Each wall is flat, endless, passes through zero and stands at right angles to its row. A trip goes straight from one point to another. Which walls does it cross, in order?

Walls:
(1): [0.58 0.29]
(2): [ 0.25 -0.37]
(3): [-0.37  0.36]
(4): [-0.68 -0.01]
Trips:
[0.44 0.99] to [ 0.21 -0.27] => 3, 2
[0.17 0.46] to [ 0.04 -0.32] => 3, 2, 1
[-1.04  0.03] to [-0.22  0.37] => none
[ 0.08 -0.44] to [-0.16 -0.33] => 4
[ 0.19 -0.25] to [0.12 0.21] => 2, 3
[-0.30  0.48] to [-0.29 -0.35] => 2, 3
[-0.78 -0.76] to [-0.37 -0.90] => 3
[-0.22  0.51] to [-0.29  0.34] => 1

Walls:
(1): [-0.05 -0.26  0.38 -0.86  0.12 -0.45  0.50  0.42 -0.01 -0.40 -0.45]
(2): [ 0.13 -0.10  0.31 -0.06 -0.10  0.14  0.43 -0.60  0.60  0.19 -0.67]
(3): [ 0.37 -0.56  0.14  0.07  0.24  0.76 -0.23 -0.81  0.16 -0.20 -0.25]
(4): [ 0.16 -0.14 -0.11  0.05  0.01  0.45  0.13 -0.60  0.89  0.08 -0.03]
(5): [ 0.47  0.81 -0.81 -0.17 -0.33 -0.01  0.45 -0.43 -0.40  0.25  0.04]
(6): [ 0.13 -0.45  0.51  0.56 -0.41  0.40  0.69 -0.27  0.08 -0.66 -0.61]
Trips:
[-0.09 -0.54  0.78  0.25 -0.14 -0.91  0.41  0.42  0.13  0.05  0.16] to [-0.22 -0.04 -0.06 -0.32  0.15  0.18 -1.10 -0.25  0.25  0.05 -0.08] => 2, 6, 3, 4, 1
[-0.25 -0.03  0.10  0.28 -0.26 -0.62  0.25 -1.43 -0.01  0.71  0.94] to [ 0.35 -0.41  0.30  0.00 -0.05  0.15  0.25 -0.96 -0.37  0.25  0.13] => 6
[ 0.02 -0.06 -0.03  0.24  0.18 -0.14 -0.67  0.34  0.23 -0.13  0.27] to [-0.38  0.02  0.15 -0.40  0.56  0.23 -0.03 -0.02  0.04 -0.19 -0.58] => 3, 1, 2, 4, 6
[ 0.37 -0.18  0.24 -0.43  0.18 -0.21 -0.63 -0.14  0.82 -0.13 -0.38] to [-0.87  0.51 -0.11 -0.16  0.68 -0.36  0.68  0.32 -0.34 -0.37  0.74] => 3, 2, 4, 5

Walls:
(1): [ 0.06 -0.27  0.05  0.26 -0.21 -0.09  0.06  0.43 -0.04  0.06  0.51  0.12
 -0.21  0.09 -0.18  0.08  0.11 -0.09  0.45  0.55  0.44 -0.05  0.20  0.13
 -0.41  0.41  0.63  0.29 -0.45  0.42 -0.51 -0.03]
(2): [ 0.17  0.02 -0.02  0.15  0.16  0.29 -1.04  0.40  0.23  0.99  0.73 -0.28
  0.16 -0.05 -0.47  0.47  0.80 -0.33 -0.19 -0.17  0.00 -0.59 -0.16 -0.28
  1.18  0.06 -0.35  0.14 -0.44  0.01  0.36  0.24]
(3): [ 0.26  0.06 -0.48  0.35 -0.15 -0.16 -0.26  0.23  0.29 -0.25 -0.07  0.95
 -0.30 -0.94 -0.44  0.17  0.23 -0.34 -0.53  0.56  0.21 -0.29 -0.35 -0.51
  0.52 -0.32  0.31 -0.54  0.07 -0.03 -0.08 -0.24]
(4): [-0.12  0.97 -0.67 -0.70  0.35  1.02  0.37  0.53  0.35  0.19 -0.70  0.04
  0.06  0.02  0.23 -0.39 -0.23  0.94 -0.14  0.25 -0.53  0.56  0.30  0.93
  0.39 -0.23  0.23 -0.42  0.05 -0.81  0.86 -0.34]
(5): [-0.51  0.28  0.32  0.10  0.50  0.29  0.34  0.20 -0.14  0.49 -0.05  0.34
 -0.19  0.35  0.43 -0.19 -0.08 -0.07 -0.02 -0.29 -0.38 -0.29 -0.09  0.46
  0.69  0.29  0.71 -0.60  0.22 -0.50  0.41  0.22]
(6): [-0.36  0.19 -0.07 -0.24 -0.57  0.68 -0.16  0.32 -0.85  0.43  0.01  0.07
  0.40 -0.74 -0.28 -0.14 -0.25  0.21 -0.56 -0.33 -0.23  0.30 -0.10  0.15
  0.67 -0.38 -0.66  0.05 -0.45 -0.16 -0.21 -0.64]
Trips:
[-0.43  0.34 -0.98  0.39  0.40  0.56  0.03  0.05 -0.03  0.66 -0.11  0.41
  0.24  0.31 -0.30  0.39  0.58 -0.48  0.10  0.25  0.26 -0.05  0.37 -0.23
  0.04  0.25  0.06 -0.25 -0.49 -0.33 -0.32 -0.63] to [ 0.06  0.04  0.31 -0.30 -0.09 -0.25  0.09 -0.06 -0.21 -0.06  0.40  0.35
  0.32 -0.53 -0.78  0.31 -0.19 -0.01 -0.29  0.27 -0.66  1.02  0.26 -0.31
  0.51  0.41  0.09  0.90 -0.67 -0.50  0.35 -0.83] => 5
[ 0.15  0.07  0.29 -0.24  0.38 -0.20  0.01 -0.07 -0.18  0.42 -0.23 -0.08
 -0.26  0.21  0.13  0.23 -0.05  0.17 -0.11 -0.04 -0.76 -0.49  0.71  0.07
  0.22 -0.68 -0.49  0.68 -0.37  0.51 -0.35  0.32] to [-0.20  1.27 -0.02 -0.27  0.58  0.06  0.05 -0.14  0.17  0.12 -0.23  1.26
 -0.86  0.21  0.25  0.48  0.06  0.55  0.31 -0.53 -0.64 -0.09 -0.24  0.12
  0.14 -0.40 -0.50 -0.43  0.06  0.11 -0.12 -0.45] => 4, 5, 3, 2
[ 0.28  0.30  0.02 -0.36  0.65 -0.09  0.48  0.04  0.07  0.01 -0.32 -0.92
  0.60 -0.41  0.38 -0.09  0.54  0.18 -0.05  0.09  0.30 -0.23  0.40  0.75
  0.01 -0.08  0.42  0.30  0.50 -0.40  0.02 -0.39] to [ 0.37  1.08  0.15  0.34  0.15 -0.47  0.36 -0.85 -0.09  0.36  0.17  0.27
  0.64 -0.15 -0.66  0.30  0.48 -0.43  0.27  0.26 -0.28  0.68  0.48  0.01
  0.93  0.47  0.18  0.27  0.32 -0.85 -0.13 -0.05] => 2, 3, 6
[-0.39 -0.45  0.47 -0.09  0.66  0.03  0.20  0.00  0.34 -0.08 -0.37  0.12
 -0.14 -0.12  0.31 -0.37  0.37  0.32  0.18 -0.06 -0.92  0.31 -0.25  0.46
  0.37  0.47  0.23  0.44 -0.42  0.34 -0.39 -0.68] to [ 0.72  0.63  0.24 -0.06  0.41 -0.29 -0.50  0.58 -0.28  0.07 -0.98 -0.28
  0.07  0.11 -0.16  0.28  0.20 -0.09  0.11 -0.36 -0.54 -0.22 -0.44  0.09
  0.12 -0.01 -0.20  0.16  0.12 -0.64 -0.53 -0.24] => 1, 2
